Rows are points. A path goes straight from each point to the next, and from the last back to the first. The post is the endless flat space through its rows: a point in 2 columns, a line in 3, a plane in 4, and so on, so that a path can go around it. Count how often the path circles the post. Going back the other way cancels.
In the rows, 128 means zero.

Post, one row:
[[115 129]]
Path:
[[107  96]
 [ 79 112]
 [ 59 143]
 [ 75 166]
 [ 73 117]
 [114 101]
 [154  89]
 [158 127]
 [130 154]
 [ 96 166]
 [ 56 127]
 [ 74 107]
 [ 76 144]
 [118 148]
 [157 154]
 [166 115]
 [138 105]
 [172 126]
 [124 175]
 [113 168]
 [151 158]
 [161 115]
 [118 108]
 [ 87 113]
 [ 61 145]
 [ 78 151]
 [ 96 118]]
Times around: 0

Post (5 x 6):
[[145 167  91 170 168 152]
 [167 114 151 150 183 103]
 [121 125 146 178  38  83]
 [ 89 111  86  16 117 136]
 [151 137 135 147 139 164]]
Path, 7 rows:
[[127 111 129 164  66 126]
 [156 116 110 136 146 119]
 [165 161 137 119  91  81]
 [138 204 116 133 122 148]
 [162 121 148 109 154  79]
 [131 176 141 127 121 151]
 [ 77 131 142 120 116 148]]
Times around: 1

Post (11 x 12):
[[100 141 116 140 130 115 144  89 127 112  27 137]
 [ 92 136 121 187  96  83 170 109 151 138  92 125]
 [152 125 122  75 123 182 185  46 123 109 164 157]
 [136 144 144 128  89 172 174 189 165 155  89 196]
 [120 126  71 116 128 135 159 173 199 137  92 172]
 [154 122 150  84 138 220 108  68 173 133 166 134]
 [151 118 157  92 134 152 114  74 139  71 170 170]
 [113 151  93 203 153  69 141  96  91 163  67 157]
 [162 114 114  78  94 182 109  74  95 103 162 115]
 [104 134  85 221 140 139 148 102 115  95  80 149]
 [154 122 162  72 163 182 171 102  97  99 190 100]]
Path (14 x 12):
[[120 182 119 131  99 167 151 120 110 141 140 121]
 [110 130 111 152 111 192 122  78 127 153 105 114]
 [105 115 130  97 170 130 146 101 168  95  88 170]
 [168 110 139 119  74 188 148  66  97 121 146 118]
 [164 152 124 137 132 163 113 109 145  97 116 119]
 [133 185 108 139 156 153 132 113 101 140 133 144]
 [137 173 158 118 134 113 174  69 104 125 123 157]
 [154 176 120  94 106 152 187 116 146 160  88 113]
 [116 165 149 149 114 145 144 119 126 105 140 169]
 [ 99 131  89 111 205 180 156 142 129 149  86 178]
 [130 102 153 101  63  98 168 129 139 116 142 155]
 [151 122  98 135 108 125 197 111 122  89  87 171]
 [166 183 146 151 139 183 161 155 106 118 151 163]
 [147 158 126 146 124 162 130  87 170 134 151 151]]
Times around: 2

Post, 17 rows:
[[116 121  89 102 107 102 156 128 159 143 108 153 109 178 148 181 164  79]
 [ 95 142 121  96 138 197 126 105 192 139 182  94 213 133  89 109 139 110]
 [106 116 139 142 117 117  62 114 174 145  83 159 193 118 132 148 134  90]
 [105 111 120  93  72  67 135 136 127 156  91  98 111 169 118 110 102  95]
 [126 138 140 121 152 200 116 112  97  73  74  80 107 157 138 204 125  88]
 [108 153  75 175 135 162 210 104  80 156  86 108 208 122 172 121 109  57]
 [125 118 103 121 130  84 232  93 156 123  81 107 175  88 119 146 170 131]
 [131 122 143 110  88  99 132 141 167  90 154 193  54 102 144 122  94 206]
 [142 111  88 157 140 108  94 159 135 145 165 100  99 109 138 119 144 195]
 [146 130 131 165 174 103 176 188 146  90 106 135 108 152 112 153 134 125]
 [115 145 100 123 112 211 117 100 159  64  79  74  98 145 120 176 140  31]
 [103 116  99 142  35 155 103 213 155 129 178 127 210 122 186 148 112 152]
 [146 139 124 157 185 140 163 160  79  84  98 139 182  70 109 102 198 123]
 [117 134 138  84 151 125 109 179 169  84 151 144 113  57 177 155 123  92]
 [123 126 128 120 181 147 125 142 156 128  25 130 165 116 114 100 159 142]
 [123 159  55 107 148 142 120 127 142 121  92 138 158 134  88 158  76 107]
 [126 148 101  81 150  93 144 119 149  64 142 117 138 146 167 104 102  86]]
Path:
[[112 166 105 152 119 179 143 182 142  87 126 114 145 139 151 125  78 136]
 [ 96 159 104 120 184 179 153  98 149  82 103 130 108 126 146 172 103 113]
 [100 129 114 112 162 173 157 153 154 117 123 147 104 159 124 120 106 115]
 [125 106  64 133 117 167 181 175 126 122 156 126 149 125 138 118 143  89]
 [160 112 111 120 105 129  98 109 145 155 134 118 188 146 180 102 104 129]
 [153 144 129 116 125  75  87 135 101 116 111 150 166  71 127 111 136  87]
 [145 123 120 135 110 144 129 128 163 124 173 121 159 134 142 180 121 134]
 [167 158 135 129 140 161 161 118 152  90  82  86 105 122 106 164 188  88]]
Times around: 1

Post, 17 rows:
[[ 93  98  94 105 111 111 116 107 140  59  88 210 112 123 119 143 109 115]
 [137 104 108 125 135  62 161 105  53 159 137 158  81 218 124  56 181 115]
 [135 131 194 117  94 138 117 129 109 120 134  69 117 102 152 143 119 102]
 [ 89 109 127 115 153 104 171 119 108  64  86 173 147 114  67 167  39 138]
 [135 110  78 108 203  91 143  63 125 161 122 160  94 165 134  72 168 164]
 [129  83 132 152 150 126 122  89  96 142  56 175 123 209 146  86 136 183]
 [128 116  98  81 146 129 110 159  83  76  62 153 126  84  59 182 138 129]
 [150 117  65 118 191  98 123 123  95 133  84 130  88 227 157 117 115  79]
 [133 107  81 151 137 101 156 130 125 206  71 155  71 134 115  69 157 117]
 [119 125 130 102  57  97  74  98  93 157 110  48 203  67 122 166 116  86]
 [104 133 153  95 108 140 113 168 110 157 147 128 212  97 140 119 138  96]
 [111 139 140  95  69 127  45 142  96 183 159  79 144  96 107  88  97 123]
 [121 127 121  67  49 149 104 131  89 190 142  96 152 110 122 208  95 102]
 [110 124  93 124 115  72 151 176 111  72 109 148 137 115 136 163  89 178]
 [ 88 110  86 142 138 119 128 147 165  98  94 146 135 138  31 176 146 151]
 [173 116  97  63 122  89 155 134 139 157  94 111 107 188 111  47 160 123]
 [111 130 192  72 101  68  70 151 120 181 130 102 156 111 130 168 110 109]]
Path:
[[143 161  49 126 120 159  87 152  90 127  43 103 195 105 101 135 117 122]
 [115 135 119 141 113 121  95 171  82 121  80 171 112  78 110 107 124  88]
 [116 143 108  84  93 135  86  74  73 138 124 123 177 184 133 102 156  98]
 [123 121  99  91 109  75 185 139  85 153  78 109  71 115  78 178 158 119]
 [115  86 123 123  96 135 133 140  73 154  94 113 135 151 127 131 131 125]
 [117  98  78  89  97 107 108 121 127 186 140 127 113 172 144 139  97  98]
 [142 115 113 129 137 101 136 106  96 124 110 105 161  53  91 159 145 128]
 [122 130  84 121 152  90  94  92 145 150 100 154 143  96  94 144 111 119]
 [106 133 105 124 101 139  77 123  77 145 119 143 130 155  91 143 149 150]
 [ 99 151 121 117 126 142 110 159 101 131  97 137  79 149 144  91 146 123]
 [ 79  91 156  77 153 126 121 103 152 127 106 117 124 128 113 142 125 109]
 [111  77  84  98 136 112 118  86 127 136 105 112 148 116 147 142 154 118]
 [140 107  75 122 152  65 117 176 152 157 137 134 104  72 128 131  62 124]
 [160 119 112  88  97 105 121 119 115 160 120 185 151 120 143 134  99 105]
 [118 148 126 128 123 108  78 106 115 145  92 158 192 181 134 108  94 137]
 [ 98 161 102 130 110  37 126 108 112 156 101 137 155 150 162 106 116 151]
 [112 137 154 141 126  97 144  41 102 151 127  41  78 143 159  75 159 136]
 [104  82 114 110 145  92 106 144 128 153  74 133  85 164 102 132  84 139]
 [136  72 112 122 166  93 131 135 112 165  89 103 112 152 155 176  78 152]
 [136 106 114 132 200  82 124 117  76 138 158 176 121 149 129 163  80 161]
 [148 131 128  98 123 149 127 115 101 154 113 135 163 119 160 120 144  55]]
Times around: 3

Post:
[[109 116 140 167 148 118 144 109  89 152  97 109  84 203 145 119 124 138]
 [145 143 126 189  73 126 134 152 100 141 112 167 125 144 117 153 179 137]
 [ 98 140  59  99 105  98 135  86  77 143  68 111 122 173 153 159 131 105]
 [155  80 146  92  87 100 104 142 149 116 244 161 120  89 113  64 104 182]
 [145 141 115 149 116 133 128 151 153 100 150 153 105 128  83 157  80  99]
 [118 132 131  88  95 164 103 106  64 162  61 128  57 147 146 108 110 108]
 [125 125 100 193  76 152 151 113 192 145  92 116 133 111 113 127 137 130]
 [135 117 168  83 144 131 106 172 152 132 188 120 161  82  63  95 123 169]
 [144 122 201  93 120 138 107 125 181 120 218 167 152  85 147 112 117 137]
 [128 132  96 110 128 140 101 153  44 196 125  77  76 130 188 131  97  92]
 [131 124 116 166 112  96 205 148 157 166  87 187 128 102 106 151 115 127]
 [146 149 125 167  94 109 149 170 155 101  65 139 127 124 146 139 105 177]
 [113 130 162 105 102 131  95 138  81 122 189 135 174  91 119  47  71 116]
 [101 129 109  68 102 172 168 152  49 131 115  90  75 172 177  81 130  75]
 [154 123 160 153  62  66 154 141 154 135  95 109 115 118  98 154 130  97]
 [134 143 161  96 166 105  85 137 100  88 201 131 104  47 129  32 126 110]
 [158 121 152  87 124  97  59 190 188 133 197 170 148 106 123  38 112 117]]
Path:
[[114 129 136 125 144 152 153 143 106  98 159 150 106 107 174  98 112 127]
 [116 102 144 126 149 162 169 118 182 103 146 125 124 126 134 133 105 109]
 [ 99 119 123 137 133 132 114 154 109 143 136 145 125 106 134  89 113 137]
 [104 127  85  89 104 118 194 178  77 177 187 145 107 119 127 118 104 133]
 [122 147 156 135 142 130 147 103 135 149 123 131  67 116 158  45 136 102]
 [ 96 146 105 116 102 116 134 157 164 138 124 112 128 106  87  89 120 158]
 [147 147 158 105 158 111  63 204 141 120 174 141  81  65 118  79 151 126]
 [107 148 105  87 101 132  89 148 172  85 102 176 132 101 129 150  76 140]
 [101 111 192  75  82  61 203 117 135 138 178 138 111 148  81  83 128 132]
 [151 154  96 148 141 123 101 126 166 145 152 125 126 149 130  76  82 103]
 [182 139 183 135 110 128 113 141 178 130 155 170 138 136 190  99 158  99]
 [136 110 191 149 127 143  99 192 101 119  88 118 131 143 154  60 121  94]]
Times around: 1

Post, 17 rows:
[[ 73 147 161 117 159 115  95 170 143 153 210 169 124 134 133 115 169 128]
 [104 119  78  97  87 133 165 122 169 119 178 111 151  96 165 148  98 191]
 [108  78 100 128 100  94 127 135 150 149 170 154 122  81 126 175  96 131]
 [138 147 102 189 116  89 169 153 156  70 105 109 171 114 142 117 177 123]
 [119  98 122  91 128 132 168  74 169  95 120 135 151  91 125  94 133 150]
 [136 208 186 169  91 155 160 141 119 126 110 160 137 115 124 133 167 122]
 [124 129 131 110 125 100 106 138 195 130 192 150  91 119 159 158 137 114]
 [108 174 147 160  79  91 132 103 112  27 145 122 139  92 102 104 110 149]
 [160 153 146  94 137 101 158  96 126 136  82 114 104 130  80 114 157 182]
 [145 195 175 117 123 133 131 155 146 125 131 129 149 155  77 123 131  85]
 [164 194 164 164 132 147 118 138  81 152 171 137  97 148 125  99 156  66]
 [127 108  94  76  97 125 185 132 133  87 125 157 113 137 122 150 144 146]
 [ 88 150 174 129 123 118  84 122 126 169 147 155 134 178 155 136 145  91]
 [137 129 115  97 107 140 128 142 152 103  66 144 110 112 110  87 127 160]
 [154 139 166 132  58 119 151 144 125  83 129  98 157 108 123  95 171 125]
 [150 207 144 104 121 134  68 129 104 174 154 164 140 141 120 132 193  76]
 [153 181 185 122 162 126  92 158  93 131 167 165 150 135 157 136 139 107]]
Path, 24 rows:
[[105 198 210 169 188  71 143  77  89 153 129 126 119 143 133 118 156  86]
 [149 133 180 100 104 146 173 138 165 211 106 127 140 164 150  84 188 135]
 [164 148 160 130 138 100  57 146 218 142 131 139 191  91 165 108 144 176]
 [ 98 124 213 122  98  96 157 144 103  83 171 192  80 151  77 143 117 122]
 [115 166 134 134  82  64 169 127 127 113 153  96 166 140 123 120 156 120]
 [154 184 162 107 126 103  95 103 184 150 129 119 142  74 138 142 149 100]
 [212 172 136 157 133  96 118 179 155 122  96  87 112 136 135 146 154  97]
 [168 127 119 142 153 121 111 140 145 183 113 134 114 108  97 138 125 133]
 [142 166 158 178 108 129 136 121 154  67 139 162  63 102 140  77 119 184]
 [ 89 151 175 162 112  83 137 126 190 170 118 152 161 177 123 108 160 117]
 [169 149 166  93 195 128 184 112 161  85 148 137  99 146  71  88 152 195]
 [125  90 168 136 122 151 122 192 188 127 105 132 161 113 159 146 100 140]
 [146 127 110  91 152 138 127  79  82 149 111 117  84 106 106 125 119 115]
 [104 132 156 172 107  97 157 163 138  84  58 129 125 137 136  86 156 106]
 [184 178 132 124 144  79  97 157 130 140 139 137 146  87  90  96 120 132]
 [139 136 154  80 123 121  61 109 201 102 124 154 144 157 140 122  88  82]
 [138 154 149 101  43 233 118 167 131  85 167 156 150 116 155 107 128 115]
 [145 192 172 146 119 116 149 131 114  95 108 121 130 143 121 135 163 127]
 [ 82 183 156 172  35 130  89 211 160  76 132 138 135 116 139  99 171  70]
 [134 212 172  82  70 153  98 127  93 159 173 124 133 128  92 118  77 101]
 [157 154 149 161  66 136 134 212 116 121 148 182 108  77 136 136 112 144]
 [131 126 119  98 142 100 126 171 215 106 108 133 117 132 147 115 158 198]
 [107 138 181 144 141  99 108  80  89 145 156 100 119 139  82 148 120 172]
 [123 185 116  86 156 142  98 175 136 107  78 200 164  97 219 199 203 155]]
Times around: 2

Post:
[[125 120 101 115 119 112 127 216 151  89 137 125 149 133  67  76 136 121]
 [ 71 106 104 161 133 128 102 109 107 125 150 108  92 140 140 134 165 172]
 [ 82 164 176 119 128 185 120 135  95 109 153 131  89 103 192 183 139 129]
 [ 75 145 171 108 155 202 115  87 140  92 141 119 141 108 143 161 136 148]
 [123 124 109 159 130 106 139 167 122 128 103 122 172  88  92 124 105 118]
 [ 68 165 167 158 134 147 103 109 124 132 137 146 130 166 185 139 154 145]
 [115 129 100 131 170  86  89 176 150 124 144 114 146 113  90 130 146 126]
 [105 155 165  91 105 158 131 127 140 187 123 136 102 135 150 147 137 145]
 [188 132 106 149 155 116 117 182 114 149 125 115 159 107  52  77 145 127]
 [176 101 148  68 125 121 124 161 131 134 131 158 165 126 114 159 151 106]
 [ 94 108 146 105 155 153 122 146 123 160 137 147 121 132 178 125 110 152]
 [114 142 155 144 121 161 123 141 173 116 128 150 123 124 178 166 119 162]
 [168 111 144 123 127 104 132 164 140 109 103  92 141 130 108 103 126 119]
 [143 119  95 131 179 111 140 195 120 145  96 101 155 139  62 130 164 128]
 [150  97  91 146 139 136  79 193 130 149 107  94 147 134  70 104 138 108]
 [ 51 126  86 192 156 152 111 101 132 150 158  83 115 126 192 107 190 147]
 [ 98 123 153 140 139 170 152 127 139 139 183 110 123 144 141 174 130 132]]
Path (28 x 18):
[[152  88  93 116 166 143 147 139 157 110 145 100 173 145  84 117 144 128]
 [ 79 102 135  76 136 105 139 111 109  59 121 146 137 112 113 133 141 141]
 [181  90 172 103 112 150 125 170 142  89 151 111 150 130  78 163 129  69]
 [ 73  76 152 108 152 177 123 118 101 148 152 116 127 118 143 208 147 159]
 [196 118 158  77 178 108 161 204 123 202 126 112 178 112 103  85  67 106]
 [128 154 172  64 126 193 110 226 130  35 140 115 134 159 128  96 135  76]
 [ 76 112  75 136 131 168 142 159 100 117 148 124 105 101 140 165 175  90]
 [106  91 138 160  98  69 137 149 177 122 165 161 124 184  95  97 116 138]
 [125  64  87 103 151 152  96 169 179 135 166 131 128  88 104 114 134 189]
 [ 84 128 127 137 159 112  93 192 212 172 103 146 154 141 186  88  65 179]
 [133 115  79 173 154 138 152 158 111 154 118  70 125  60 136 142 105 137]
 [ 99 137 115 143 153 161  92 169 116 176 148 156 130 152 108 139 136 123]
 [101 116 151 165  73 149 115 120 132 123 178 125  49 123 161 130 135 149]
 [ 71 150 109 203 135 130  54 155 152 241 103 126 120 146 129   7 143 184]
 [130  98  97 134 131  87 111 175  25  85 122  93 150 110 128 105 196 122]
 [114 127  92 143 154  82 129 156 109 147 136  90  94 177 172 137 174 135]
 [ 91 132 112 103 166 138 163 157  86 105 132 135 135  61 103 146 130  95]
 [117 123 128 161 175 131 110 183 133 148  93 134 142 141  55 132 126 111]
 [156  52 127 104 134 117 109 175 167  95 138 155 138 194 119  91 151 150]
 [119 143 137 116 141 159 148 170 121 115 119 128 109 107 103  89 131 102]
 [120 134 143  93 184 159 163 148  83 145 166 106 117 104  62 143 162 132]
 [ 82 109 146 120 127 188 151 126 201 111 157  41 115 103 132 191 118 140]
 [176 136 138 105 175 154  66 161 123 105 119  85 167 136  97 105 182 112]
 [148  95 100 122 111 135 185 100 108 141 171 111 150 112 118  67 116 125]
 [ 30 134 107 159  95 154 142 143 134  91 113 109  83 145 125 223 139 117]
 [143 133 161 129 153 178 132 148 136 226 141 150 158 158 122  75 156 120]
 [111  89 153 111 165 144  58 144  97 115 150 132 138 109 172 194 170 126]
 [151  79 167  54 123 132 183 176  80 188 110  98 140 141 128 129  85 148]]
Times around: 5

Post (17 x 18):
[[ 90 129 138 146 169 156 190  83 173 123 115 144  96 121 147 165 160 124]
 [136 117 136 144  75 157 138 142  92 168 153 140 140 135 150 170 107 144]
 [136 131 162 122 118 110 135 201 125 162 136 143 160 109 178 156  89 158]
 [150 160 170 134 139 138 141 150 100 147 117 112 141 115 163 197 131 176]
 [133 153 108  98 167  84 126 101 152 107 111 143 111 114 102 142 133 126]
 [148 150 128 108 108 133 140 179 101 119 131 151 177 167 144 142 166 144]
 [154 136 141 146 129 138 149 174  96 100 135 117 163 148 143 169  88 141]
 [129  77 142 176 153 103  87 121 110 122 106  94 137  84 147  79 143  70]
 [ 98 157 106  99 199 148 144  62 136 118 121 152  93 109 170 103 132 150]
 [162 139 162 101 115 112 149 143  93 134 208 136 173 121 137 169 134 161]
 [111 113  78 108 163 119 157  75 168 100  98 150  83  85 159 143 173 164]
 [114  79 168  98 100 151  56 121 121 105  80  90 165  94 112  81 117  71]
 [119 132 150 124 119 125 142 194 112 136 189  86 162 169 129 156 114 179]
 [121  96 134 151 137 146  81 133  84 115  84 141 137  56  73  85 103 128]
 [137 173 102 112 124 152 181  89 181 106 109 135  82 108 141 109 166 170]
 [ 81 181 135 131 145  90 150  58 145  77 118 169  93 128 161 128 149 165]
 [135  43 162 125 141 132  79 131 120 107  71 144  96  90 111  64  99  83]]
Path:
[[142 202 127 144 111  98 108 113  94 108 123 107 150  40 110  30 116 159]
 [107 150  85  85 193 103 136  88 137 126 104 133 182 106 159 111 196 144]
 [166 151 108 118 162 136 113 132 144 122  98 121 159 138 160 157  90 122]
 [128 194 178 135 144 176 111 118  77  98 182 118 177 125 157  78 121 105]
 [135  81 206 168 151 133  91 186  99 120 178 138 109 162 126 131  17 100]
 [193 114 124 163 109 121 188 166 188 117 141 138 100 132 165  86 189 142]
 [ 99 116 124 103 160 161 129 166 183  76 124 116 137 165 118 113 154  57]
 [101 184 147  67 135 116 116 184 131 123  74 205 111 140 135 107 117 156]
 [136 161 132 126 164  97 122  99 115 162 210 158 128  92 193 136 198 124]
 [ 51 151 198 110 132 134 137  66 118  68 136 180 168 123 165 181 114 109]
 [ 95 123 111 135 174 101 126 138 132 137  93 118 163 106 242 121 193  96]
 [133  97 144 168 151 103 157 170 159 133  16 169 117 106 151 157  74  93]
 [118 117 171 142 157  91 120 121 117 163 148 114 116 124 123 164  49 180]
 [159  91  91 115 166 112 105 100 116 122 154 153  88 126 154  88 159 126]
 [152 175 137 124 146 158 128 104 108  76 118 157 107  54  65 129 141 147]
 [128 116 166 150 120 137 118 158 155 124 114 104  98  78 173 115 152 138]
 [107 172 171 104 205 114 155 159 145  81 118 150 115 118 120 123 136 111]]
Times around: 2
